Each row is a point. Each copy is the shape, with its points in the same order, stretched, turned, moved and blurred by noise. Some copies are also mirrored. Which?

Shape:
0:  .33  .31  .14
1: -.04 -.07 -.30
2: -.23  .14 -.30
3:  .43  .34 -.19
4:  .23 -.45  .31
5: -.09 -.57  .25
Copy 1:
0:  .00  .20  .53
1:  .24 -.06  .05
2:  .34 -.35  .09
3:  .36  .15  .50
4: -.54  .60  .08
5: -.53  .35 -.12
Copy 1 is: mirrored
Copy 2, 6 rows:
0:  .11 -.53 -.19
1: -.17  .00 -.22
2: -.29 -.01  .03
3: -.13 -.59 -.41
4:  .56  .09 -.29
5:  .57  .38 -.10
Copy 2 is: mirrored
Copy 3:
0:  .10 -.59  .16
1: -.30  .15 -.18
2: -.57  .12  .09
3: -.24 -.58 -.11
4:  .61  .16 -.10
5:  .44  .59  .01
Copy 3 is: mirrored
Copy 4:
0: -.22  .00  .38
1:  .20  .04 -.17
2:  .23  .31 -.13
3:  .06 -.11  .44
4: -.30 -.45 -.20
5: -.24 -.27 -.44
Copy 4 is: only turned

Shape (7 x 4):
0:  .50 -.38 -.26 -.43
1: -.25 -.47  .16 -.01
2: -.01 -.59 -.21  .38
3:  .04 -.35  .20  .28
4: -.08  .04  .03  .17
5:  .39 -.30 -.51 -.39
6: -.08  .33  .16 -.39
Copy 1 (7 x 4):
0:  .60 -.40 -.28  .05
1:  .10 -.23 -.02 -.53
2:  .05 -.51  .18 -.23
3:  .15 -.18  .24 -.30
4: -.09 -.02  .11 -.13
5:  .43 -.45 -.36  .17
6:  .07  .27 -.22 -.15
Copy 1 is: only turned
Copy 2 (7 x 4):
0:  .54  .32 -.07  .10
1:  .18 -.09 -.53 -.42
2: -.30  .40 -.56 -.51
3: -.04  .08 -.50 -.17
4: -.14 -.04  .07  .00
5:  .34  .40  .16 -.16
6:  .45 -.40  .57  .19
Copy 2 is: only turned
Copy 3, 7 rows:
0:  .16 -.43 -.24 -.12
1:  .42 -.05  .03 -.59
2:  .61 -.41  .60 -.26
3:  .62  .10  .26 -.17
4:  .17  .16  .25 -.03
5: -.07 -.64 -.09 -.07
6: -.29  .39 -.46 -.15
Copy 3 is: only turned

Shape:
0: -.47 -.05  .20  .11  .22  .04
1: -.49  .19 -.26 -.11 -.22  .12
2: -.15  .06  .01 -.08 -.44 -.10
3:  .25 -.08  .24 -.23  .05 -.09
4:  .13 -.41 -.10  .05  .26 -.14
5: -.42 -.15 -.26  .07 -.05 -.15
6:  .26  .00 -.36  .48 -.17  .44
7: -.04 -.35 -.06  .35  .09  .28
8: -.48  .06 -.13 -.05  .10 -.03
9: -.52  .10  .00  .58 -.10  .63
10:  .15 -.46 -.46 -.22 -.05  .15
Copy 1, 11 rows:
0: -.64 -.16  .17 -.02  .02 -.03
1: -.18  .23  .08  .60  .02 -.08
2:  .19  .05 -.17  .38  .24 -.24
3: -.04  .12 -.22 -.35  .14 -.17
4:  .01  .08  .30 -.32 -.10 -.42
5: -.15  .11  .35  .37  .03 -.43
6:  .73 -.09  .27  .07 -.19  .46
7:  .08 -.22  .26 -.13 -.31  .01
8: -.44  .17  .23  .27  .04 -.16
9: -.17 -.46  .23  .33 -.24  .62
10:  .34  .41  .13  .11 -.46 -.55
Copy 1 is: mirrored
Copy 2 (11 x 6):
0:  .19 -.34 -.31 -.06  .33  .12
1:  .62  .01 -.24 -.08 -.03 -.08
2:  .37 -.19  .02 -.02 -.16  .05
3: -.06 -.13  .22  .01  .26  .20
4: -.02 -.19  .04 -.35  .31 -.12
5:  .51 -.23 -.17 -.27  .08 -.23
6: -.19  .14 -.36 -.12 -.30 -.26
7: -.11 -.16 -.33 -.33  .05 -.01
8:  .50 -.14 -.20 -.11  .24 -.09
9:  .02 -.15 -.79 -.05 -.15  .08
10:  .28  .17  .08 -.54  .08 -.13
Copy 2 is: mirrored
Copy 3, 11 rows:
0:  .04 -.05 -.57  .02  .04 -.26
1: -.04 -.08 -.57  .66 -.03  .25
2: -.08 -.34 -.12  .30 -.24  .23
3:  .13 -.34  .31 -.06 -.08 -.25
4:  .32 -.07  .07 -.35  .19  .01
5:  .24  .04 -.51  .14 -.07  .28
6: -.58  .03 -.15  .14  .49  .31
7: -.15 -.17 -.33 -.16  .50  .03
8:  .14  .09 -.55  .32 -.05  .06
9: -.71 -.04 -.94  .31  .52  .04
10:  .35 -.36  .06  .12  .51  .35
Copy 3 is: mirrored
Copy 4:
0: -.02 -.02 -.14  .23 -.62  .04
1:  .03 -.44  .47  .40 -.20  .10
2:  .17 -.50  .20  .23  .13  .41
3:  .43 -.01 -.04 -.18  .14  .02
4: -.17 -.03 -.11 -.28 -.02 -.13
5: -.25 -.50  .13  .12 -.23  .07
6: -.28  .13  .44  .40  .54 -.14
7: -.32  .14  .01  .12 -.08  .02
8: -.05 -.29  .17  .17 -.47 -.08
9: -.32  .25  .31  .78 -.31  .05
10: -.22 -.26  .51 -.49  .21 -.02
Copy 4 is: mirrored
